Each row of a before or after table is a point. The points were changed in one or more steps. Then noise was added and the rows were shuffled. The steps act on columns, c1 being the first. What was done? A step turns or swaps two columns, mirrors them in a line or flattens them onto one, adds a multiple of one to another, or multiplies or shifts one. Angles are multiples of 10 degrees, from the lower column toward the higher: turns from -170 to 170, lines from 10 to 170 but not 90. Use the fewest steps. Two steps may share a column if one is a turn and the other turns, adds or multiplies; they go together, in the order done. Otherwise the lowest column goes first.
In the rows, 128 means zero.

Before (13 x 2):
[[ 52  45]
 [102 130]
 [ 90  85]
 [ 70  74]
 [112 142]
 [ 81  75]
 [ 93 169]
 [142 167]
 [ 86  94]
 [149 181]
 [129 154]
 [115 154]
 [114  68]]
After (13 x 2):
[[ 83 158]
 [169 128]
 [150 133]
 [184 124]
 [ 28 171]
 [147 147]
 [ 57 167]
 [152 177]
 [119 155]
 [138 145]
 [ 63 155]
 [ 68 123]
 [ 73 148]]
Steps: turn c1 and c2 by -70 degrees

Before (11 x 6):
[[180 137 135 161 186 134]
 [148 132 195 120 190 159]
 [ 34 121 118 130  67 134]
 [ 73  91 146 119 126 155]
 [100 151 111 115 140 198]
 [ 78 123  85 105  99 211]
 [ 55  80 105 105  22 152]
 [167 139 168  81 150 132]
 [ 60  42 115  90 103 133]
 [201 131 213 162 177 179]
 [ 99 131 158 112 144 145]]
After, 11 rows:
[[102 138 169 118 143 131]
 [176 110 171 114 102 194]
 [106 140  81 155 181 151]
 [ 34 142  75 164 172 195]
 [ 52 148 120 117 186 150]
 [154 127 150 119 147 187]
 [156 110 216 125  75 139]
 [ 84 143  97  91 152 112]
 [165  89 191 104  18 141]
 [153 109 187  90  80 111]
 [115 111 183 117 119 160]]
Steps: mirror c1 and c3 in the line at 130 degrees; flatten c2 and c5 onto the line at 70 degrees; add 0.5 times c4 to c6

Before (10 x 12):
[[113 105 117 160 160 131 108 111 161 136 113  88]
 [132 118 137 169 112 123 173 169  88 135 191 177]
 [ 91 113 139 176  93 113 112 167 122  98 153 158]
 [125 157 141 113 151 135 135 131 146 115 130  96]
 [ 74  97  84 152 143  77 140 161  93 147 158 140]
 [137 147 116 125 121 132 160  97 168 106 151 120]
 [111 144  89 148 161 123  94 129 166 141 155  83]
 [166 128 130 134 115 112 155 126  78  91 187 153]
 [124 129 132 100 130 136 130  91 140 144 172  90]
 [ 74 136  80 132 189 130  91  97 137 166 132 119]]
After (10 x 12):
[[124 154  93 116 151 148 153 153 168 118 133 114]
 [165  95 158 176 173 153 116 105 121 127 115 159]
 [ 92 152 101 148  97 117 110 107 160 114 130 150]
 [148 127 135 151 158 186 157 132  78 114 117  85]
 [131 152   2 129  54 136  92 142 135 120 134 186]
 [ 87 124  34 135  95 155  90 142 166 115 123 149]
 [ 94 118 158 105 118 131 135 157 148 104 141 134]
 [177  89 150 179 133 192 173 112  87 146 119 113]
 [ 89 166 138  95 117 176 127 131 141 140 133 139]
 [149 101  21 166 102 153 143  95  91 133  82 181]]
Steps: turn c1 and c12 by -100 degrees; turn c2 and c8 by 100 degrees; multiply c3 by 2.5; add -0.3 times c9 to c4; mirror c5 and c10 in the line at 110 degrees; swap c6 and c11

Before, 9 rows:
[[122 103 121 138  95  89 198 124 147 126 106 144 121  63  55  93 145 124
  131 171]
 [150 161 131 168  80 118 100  44 150 147  83 164  84 149 135 186 129 123
  126 147]
 [152 102  92 145 112 137  95 170 107 144 106  92  91 145  95 132 137 147
  135 127]
 [110 152 136 122 120 123  87 170 149 113 120 132 115 132 144 102 130  55
   70 183]
 [108 116 125 119  69 131 178 160 115 121 111 145 133 140 147 119 132 143
   99 159]
 [ 86  99 136 130  82 136 130 156 147 193 118 145 224 140 160  94  70 144
  130 152]
 [100 143 138 210 114 140 144 125  83 153  65 159  97 141 167  93 118 142
  103 106]
 [154 154 132 125 115 127  87 147 113 152  95 135 103 146 130 168  98 107
  137 160]
 [118 119  84 140 103  80 129 145 131 119 119 143 198 121 130  92 136 112
  124 170]]
After, 9 rows:
[[157 106 121 137 106 142 196 138 142 124 103 117 121  65  49  95 143 124
  132  17]
 [143  81 131 167  75 128  97 204 151 146 157 140  85 147 130 185 128 125
  126  85]
 [106 109  90 144 116 121  95  64 152 146  99 137  92 145 123 133 137 151
  135 139]
 [189 118 139 130 121 109 131  68 151 195  96 102 225 141 184  93  70 143
  133  97]
 [108  96 133 127 114 113  87  98 150 152 154 113 104 146 100 170  98 106
  137  72]
 [160 115 124 121 119 111 179 116 183 120 115  95 135 143 170 121 131 139
   99  78]
 [133  66 139 211 166 126 144 128 169 154 145 100  98 138 187  92 116 143
  107 179]
 [157 122 137 123 124 106  88 107 120 112 149 104 115 132  35 103 130  55
   70  29]
 [148 118  84 141 120 147 128 127 144 118 121 105 198 123 104  90 136 110
  126   8]]
Steps: turn c5 and c9 by -130 degrees; turn c1 and c5 by -140 degrees; swap c2 and c11; turn c6 and c20 by 150 degrees; multiply c20 by 2; turn c8 and c12 by -150 degrees; add -0.7 times c10 to c8; add 1.5 times c18 to c15
